Each row is a point. Each copy is the shape, with its points in the same order, turned, moved and blurred by noise. Say if it was mirrored as well.
In the rows, 128 means zero.

Shape (9 x 3)
[[154 104 157]
 [ 98 164 122]
 [165  75 140]
 [159 156  57]
 [127 157  94]
 [110 188 128]
 [ 57 172 100]
 [184  97 168]
 [ 81 122  83]]
Copy 1 (9 x 3)
[[ 94  94 126]
 [ 92 178  83]
 [114  76 151]
 [183 143  73]
 [127 164  87]
 [ 88 172  69]
 [ 90 226  93]
 [ 92  69 115]
 [119 187 141]]
Copy 1 is: mirrored
Copy 2 (9 x 3)
[[105 131 121]
 [140  63 167]
 [101 139  96]
 [216  89 108]
 [163  83 147]
 [147  83 191]
 [142  15 171]
 [105 162 115]
 [135  35 118]]
Copy 2 is: mirrored
Copy 3 (9 x 3)
[[148 122 150]
 [ 98 173  98]
 [141  81 156]
 [ 34 120 127]
 [ 70 140 112]
 [ 87 183 105]
 [ 92 176  44]
 [148 118 188]
 [ 97 121  53]]
Copy 3 is: mirrored
Copy 4 (9 x 3)
[[143  98 153]
 [ 70 149 141]
 [165  86 129]
 [138 190  88]
 [ 95 164 117]
 [ 71 167 157]
 [ 32 157 111]
 [166  92 162]
 [ 74 128  77]]
Copy 4 is: only turned

Shape (9 x 6)
[[ 86 203 107 164 135 107]
 [ 95 144 183 114 153 149]
 [139 178  67 168 142 160]
 [133  59 229 151 176 123]
 [ 51  86 130 128 176 120]
 [114  59 162 140 162  99]
 [151 146 103 149 131 103]
 [132 108 119 109 167  85]
 [129  72 174 151  87 174]]
Copy 1 (9 x 6)
[[ 87 183 137 145  79  94]
 [ 94 135 116 112 150 163]
 [146 188 176 174  88 128]
 [121  67  79 155 214 139]
 [ 65  66 153 158 121 142]
 [126  56 114 154 151 123]
 [156 140 138 142 101  93]
 [138  94 155 116 131 103]
 [151  93  63 163 125 193]]
Copy 1 is: mirrored
Copy 2 (9 x 6)
[[111 143  80 139  95  33]
 [118 104 144  63  88  97]
 [161 149  82 142 154 101]
 [150   7 213  72  97 101]
 [ 70  56 135  84 134  80]
 [114  48 173 112 125 107]
 [133 135 145 164 120  94]
 [ 85 105 193 132 138  87]
 [129  39 128 116  71 162]]
Copy 2 is: mirrored

Shape (12 x 9)
[[108 195  62 159 136 145 145 190  97]
 [ 99 198 121 148 112 127 100 194  74]
 [104 153  89 141 170 177 118 166 116]
 [148  63 187 172 105 164 135  86 127]
 [135 107 174 105 138 121 108  58 152]
 [ 95 129  62 134 125  71 176 198 149]
 [ 94 135  55 153 163  69 187 161  93]
 [146 129 144 145  99 145 161  38 140]
 [148  79 118 125  72 174  86  62 115]
 [143  76 129 131 136 116 139  56  82]
 [169 129  58  98 147  88 220 206  96]
 [165 175  88 194 143 135  68 151 112]]
Copy 1 (12 x 9)
[[ 87 171 111 164 146 158 193 168 112]
 [ 68 164 143 161 138 120 147 198 101]
 [110 149 129 149 176 183 141 159 148]
 [204  76 146 198 125 128  59 113 124]
 [205 111 137 124 149  92  74 129 178]
 [117 101 105 151  86 124 235 158 153]
 [116  96  91 123 150 125 229 129 105]
 [200 138  99 189 141  98  96  77 137]
 [140 132 126 154  97 136  40  73 149]
 [167  82 110 116 144 106  79  82 103]
 [150 122  36 112 104 160 218 185  93]
 [120 196 193 132 143 153 151 127 101]]
Copy 1 is: mirrored
Copy 2 (12 x 9)
[[143 197 101 176 110 159 131 147 132]
 [204 166 129 153 101 161 117 155 153]
 [126 148  77 144 145 174 106 137 146]
 [129   7 162 145 164 148 142 102 110]
 [122  61 170  69 168 124  88  91 113]
 [102 176 119 135 117  74 165 194 131]
 [122 184  93 131 114  76 185 123 117]
 [ 95  71 192 121 138 147 120  74  81]
 [130  26 139 152 123 138  61 104  67]
 [145  59 122 108 143 102 133  66  68]
 [122 199  98 126 156 111 206 188  48]
 [172 159 125 203 174 133  82 108 135]]
Copy 2 is: mirrored
Copy 3 (12 x 9)
[[144 120  52 150 158 123 188 202  83]
 [129 131  85 151 149  89 135 192  45]
 [135  83  89 140 154 163 154 194 103]
 [138  75 192 141  38 106 134 147 158]
 [118 103 165  98 107 115  95 106 175]
 [125 110  62  88 162  63 190 230 159]
 [124  90  83 113 187  67 231 185 137]
 [128 124 137 131  60 115 157  92 178]
 [145  52 118 105  33 114 113 101 129]
 [135  58 165 101  99  91 169  92 148]
 [181 128  98  40 161  89 246 215 125]
 [205  91  82 181 149 110 121 162 103]]
Copy 3 is: only turned

Shape (16 x 12)
[[105  90  91 100  94 167 134 194 142 141 155 176]
 [175 126 104  84 167 112  73  93 107  85 162 110]
 [ 88  59 121 112  58 171  81 187 160 138 132 149]
 [163 193 173 130 133 118 169  94 124 178 106  84]
 [106 150 186 177 150  67 190  98 130 146 103  66]
 [155 109 167  81 144 159 134  89 146  69 187 117]
 [100 118  84 144  93 180 111 142 189 117 160 170]
 [119 209 178 146 140 120 123 100 106  93 101  72]
 [163 117 144 150 176 126  92 102 138 107 132 142]
 [171 183 209 139 133  81 134 124 141 121 116 109]
 [200 132 135 149 148 144 130 114 126  76 135  51]
 [135 104 132 159 128 194  64 163 195 140 101 124]
 [ 52 168 144  65 140  95 197 204 189 166 127 107]
 [ 76 132 158 125 145 165 149 194 127 163 173 125]
 [127  99 117 158 107 188 122 203 156  97 101 173]
 [115 162 183 127 157 144 166 114 130 142  35  99]]
Copy 1 (16 x 12)
[[ 93  67  62 132 115 177 139 185  97 114 104 131]
 [175 124 141  69 148 106 111 106 116  88 128 120]
 [ 96  35  62 174 120 159 104 173 154 110 126 107]
 [132 169 209 150 129 119 180 132 120 198 139 136]
 [ 77 174 162 188 142  64 205  89 147 179 145 110]
 [124  69 174  90 143 109 137 120 112  81 188 154]
 [ 85 105  72 135 143 181 137 178 163  92 141 155]
 [104 183 211 145 112  81 153 145 163 120 138 104]
 [133 127 150 123 188  97 125 131 139 103 104 153]
 [133 155 189 152 136  52 181 169 130 155 131 140]
 [170 144 184 140 179 122 167 122 115  81 170  87]
 [114  88 134 166 208 168 125 201 183 116 121 111]
 [ 40 110  88  84 101 116 216 187 139 221 148  81]
 [ 27 107 110 148 147 142 140 186  81 150 143  96]
 [ 88  86 103 171 153 169 173 205 139  70  89 127]
 [ 74 135 221 149 127 121 205 135 171 172  88 102]]
Copy 1 is: only turned
Copy 2 (16 x 12)
[[151 123 131  94 130 140 109 212 130 110 174  94]
 [129 104  83 103 136 100 106  38  81 104 173 106]
 [146  94 173 125 122 155  55 201 139  87 146  82]
 [ 94 124 109  95 130 153 173  53 206 158  92 139]
 [ 64 138 165 164 145 137 201  60 163 168  73 127]
 [176 104 168 101 126 103 141  50 134 119 202 112]
 [161 154 134 152 126 139  88 167 162  90 192 122]
 [ 58 118 140 121 119 155 171  34 156  85 122 153]
 [122 126 128 129 183  97 104  70 127 117 150 150]
 [ 66  77 141 117 146  99 162  58 194 130 124 150]
 [145  94 113 139 180 136 175  32 152  85 143  93]
 [129 135 153 129 196 160  51 127 185  71 144 107]
 [ 43 170 174  69  94 119 172 170 187 154 144  51]
 [ 88 131 170  88 157 181 154 168 144 151 182 102]
 [151 119 153 122 180 133 115 196 156  46 148 128]
 [ 90 156 169  74 153 145 166  71 180 101  58 140]]
Copy 2 is: mirrored
Copy 3 (16 x 12)
[[139  57 136  97 141 168 134 181 150 164 147 165]
 [174 189 120 118 126 109  87 107 133 129 215 166]
 [135  47 157 127  99 173  86 160 159 201 120 157]
 [130 207 125  99 109  99 214 113  99 158 109 104]
 [100 161 145 176 104  65 205 120  82 115 110  88]
 [160 142 174  91  93 104 150 115 179 116 219 135]
 [133  71 102 118  89 161 144 157 196 139 141 184]
 [101 229 145 144  81 134 168 137 118 101 139 103]
 [172 176 145 158 117 101 149 131 167 144 151 178]
 [126 215 150 119  81  71 179 170 114 153 133 108]
 [204 195 140 152  77 131 168 126 134 128 188  91]
 [172 127 137 156 104 166 127 145 214 196  98 136]
 [ 56  92 102  91 171  92 165 186 138 131 118  48]
 [ 83 103 155 131 157 158 192 160 150 167 165 121]
 [173  94 162 134 111 190 142 214 174 149 104 155]
 [134 190 169 113 131 122 180 121 119 109  62  95]]
Copy 3 is: only turned
Copy 4 (16 x 12)
[[ 92 125 113 124 144 191 109 132 194 141 151 201]
 [156 145  80 118 158 131  65 102  73 137 189 105]
 [ 79  88 150 104 130 202  60 146 202 155 137 165]
 [162 182 143 139 118  67 135 153  90 198  81 129]
 [102 145 151 189 114  47 142 146  96 155  66  86]
 [192 133 126 171 196 149  97 117 135 146 168  98]
 [110 142 133 159 132 184  62  75 197 150 132 182]
 [152 204 151 165  95 105  89 156  84 134  99  78]
 [152 119 101 161 154 123  52 110  85 134 115 140]
 [171 158 147 173 120  53  81 183  99 151 118 129]
 [179 156  54 154 134 110  75 135 125 161 114  68]
 [119 127 122 123 150 165   7 129 170 158  64 161]
 [ 56 203 183 119 180  72 155 164 191 118 120 161]
 [ 70 168 136 172 179 170 120 177 148 151 109 166]
 [121 120  99 147 115 185  65 144 197 102  94 186]
 [152 158 165 118 123 101 129 156 100 115  31 118]]
Copy 4 is: only turned

Shape (15 x 12)
[[158 124 191 149 107 140  29 176  79  75 102 127]
 [185 141 105 163 198 137 120 166 146 148  89 163]
 [ 15  95  58  81 170 136 200 137 100 112 154 145]
 [109 130 184 178 174 104 142 173 155 168  67 154]
 [209 150 163 169 169  72 126  92 138  90  54 161]
 [ 67 105 148  99 148 147 169 151 143 159 142 103]
 [174  91 111 174 173 110 146 206 112 179  64  96]
 [101 117 138 123  43 152 115 150   7 151 154 153]
 [114 111 134 130 145 146  74 130 107 112 236 132]
 [ 98 159  96 143 179  53 133 115 108 185 150  80]
 [135 162 105 170 143 131  61 116 204 146  94  79]
 [119  62 143 161 116 196 153 144  72 140 136 115]
 [173 165 119 120  99 162 133 181 123 143 113  85]
 [122  65 101 170 103 100 141 156 143 148 186 119]
 [179  83 105  62 131 170  80 114 148 135 138 147]]
Copy 1 (15 x 12)
[[127 177 175 123  89  85  72 159  95 169 215 154]
 [184 119 125 204 195 128 106 174 153 207 163 134]
 [ 91  46  88 196 160 233 170 112  90  67 149 145]
 [128  97 143 216 143  91 159 154 142 219 129 192]
 [194 157 145 169 165  47 136 222 151 152  98 139]
 [ 93  85 129 151 131 200 172 107 137 161 143 161]
 [130  98  87 211 139 117 112 170 142 236 159  80]
 [150 137  94 128  86 125 119  39  52 117 195 128]
 [134 109 135  98 154 158 100 100 164  97 227 158]
 [ 62  99  70 163 208 109 131 107 174 143 125 128]
 [108 142 172 166 179 137  45 144 192 186  96 163]
 [151  76 151 156  87 159 131  91 120 148 178  76]
 [137 197 116 162 132 180 116 117 147 202 155 109]
 [133  80  74 166  99 152 105 106 195 131 174 143]
 [197 119 121  83 149 197  79 164 135 166 146 141]]
Copy 1 is: only turned
Copy 2 (15 x 12)
[[145 174 218  90  61  84  63 178 148  85 120 151]
 [169 189 177 180 174 120 129 155 172 135 144 122]
 [108  91  78 115 201 195 135  58  93  78 155 170]
 [131 138 234 172 156 137 168 129 155 144  78 150]
 [182 167 191 132 134  76 202 173 234  89 112 103]
 [130 101 140 119 152 184 122 103  91 125  90 117]
 [118 158 166 209 163 112 149 213 108 136 118 131]
 [ 71 131 134  34  74 143  95 160 115 150 169 193]
 [109 147 148  86  95 115  67  66 136 115 172  83]
 [ 66 181 110 130 153 105 178  88 124 128  84 102]
 [147 212 143 178  84 158 123 120 189 107  57  92]
 [109 119 166 108 100 190 116 167  99 119 181 116]
 [182 179 119 124  96 135 110 175 110 153 107 136]
 [ 99 101 114 178  81 118 118 106 126 139 159 106]
 [156 139 108 109 144 152  44 167 204 120 135  89]]
Copy 2 is: mirrored
Copy 3 (15 x 12)
[[116 177 148 156 146 179  52 151 117  99  81 191]
 [175 146  98  90 197  67 130 176 130 105  99 123]
 [ 73  43  40 108 114 114 184 136  97 104 220 133]
 [126  95 137 145 191  54  91 184  97 168 108 125]
 [192 132 151 169 159  61  97 132 113  67  59  84]
 [ 82  71 121 113 138 124 170 146 125 169 160 129]
 [151 121  83  95 154  61 142 177  78 166  43 171]
 [164 128  81 137  73 204  82 127  88 168 176 189]
 [103 199 134 130 144 166 161 121 117 113 202 157]
 [ 96 169  92 104 107  82 166 146  56 155 145  58]
 [ 94 194  87 143 186 114 133 154 170 152  69  63]
 [150  98  96 148 156 181 165 138  99 165 130 194]
 [145 143 108  97 103 155 138 190 161 152  78 127]
 [124 164  93 164 115  82 187 131 123 170 153 177]
 [145 142 114  75 153 142 145  64 190 116 120 147]]
Copy 3 is: mirrored

Shape (15 x 12)
[[131  74 106 171 104 249 120 110 157 111  73 157]
 [139 186 135 108 130 124 147 106 143 146  88 224]
 [155 142 116 117 188 196 126 192 112 147 144 132]
 [134 117  74 126 134 100 150 161 151 135 140  67]
 [ 68  72  73 163 157 107 108 132 124  85 127 124]
 [ 97 113 141 105 151 147 108 126  96 206 107  84]
 [ 68 211 142 135 105 154  92 143 158 121 135 156]
 [ 92 183  98 244  93 136 101 111  84 118  87 184]
 [171 115 155  90 226 121 114  53 158 169 153 101]
 [190  55 102 123 162 170  78 136 151 133 158 170]
 [117 158 113 175 113  82 168 137 129 130 189 201]
 [ 95 148 105 145 170  92  23  81 113 161 118 161]
 [116 108 203  70 154 167 169 153 134  50 172 128]
 [150 128 185 185 201 130 139 203 153 208  99  68]
 [ 76 116  51 131 193  77 113  92 187 132 204 161]]
Copy 1 (15 x 12)
[[100 100  86 122 209 107  54 174 181 191 121 107]
 [ 98 224 139 149 148 137 163 135 135 179 150  66]
 [111 156 129  60 129  45 117 116  87 156 134 125]
 [139 129 118 120  68 100 129 138 119  86  90 133]
 [138 132  80 133 128 153  86  94 142  80 146 167]
 [108 124 148 158 176  46 157 133 108  94 130 159]
 [ 17 148 117 170 105 131 131 112 110 167 164 113]
 [124 116  71 207 161 163 146  49 126 216 137 106]
 [135 143 191  70 190 132 179 184  72  76 152 113]
 [119 122 163  39 168 117  73 113 155 110 142  80]
 [100 192 152 145  98 189 136  67 113 159  77 112]
 [104 126 124 160 187 139 165  63 104  79 195  78]
 [ 68 185 163  56 107 127 122 169 156 153 156 221]
 [179 113 208 149 116  50 102 152  43 155 143 151]
 [100 176 113 110 135 202 103 101  76  31 105  98]]
Copy 1 is: mirrored
Copy 2 (15 x 12)
[[170  49  81 181 189 145  88 143 102 179  99 108]
 [ 72 107 136 100 106 189  96 187 126 142 128 165]
 [100 121 183 179 167  73 115 158 124 138  80 176]
 [118 131 136 176  66  49 110 128 124 108 117 108]
 [121 151  89 151 139  84 122  60 149 131 153  95]
 [155  99 198  97 135  72 109 131  82 114 139 115]
 [114 111 131 136  95 175 112  87  79 113 102 211]
 [103  75  60 153 167 180 155 123 102  53 179 161]
 [107 110 188  67  90  66 194 157 119 200  86  97]
 [147  80 122 139 149  58 117 153 199 201 100 154]
 [ 65 106 104 125  88 144 123 119 190  61  96 155]
 [114 103 127  70 133 101 172  98 120 148 204 179]
 [166 189 179 147 120 154 117 125 158 150  14 128]
 [112 134 134  98 146   8 128 188  45  79  47 140]
 [ 42 117 118 102  74  74 136  40 178 164 125 132]]
Copy 2 is: only turned
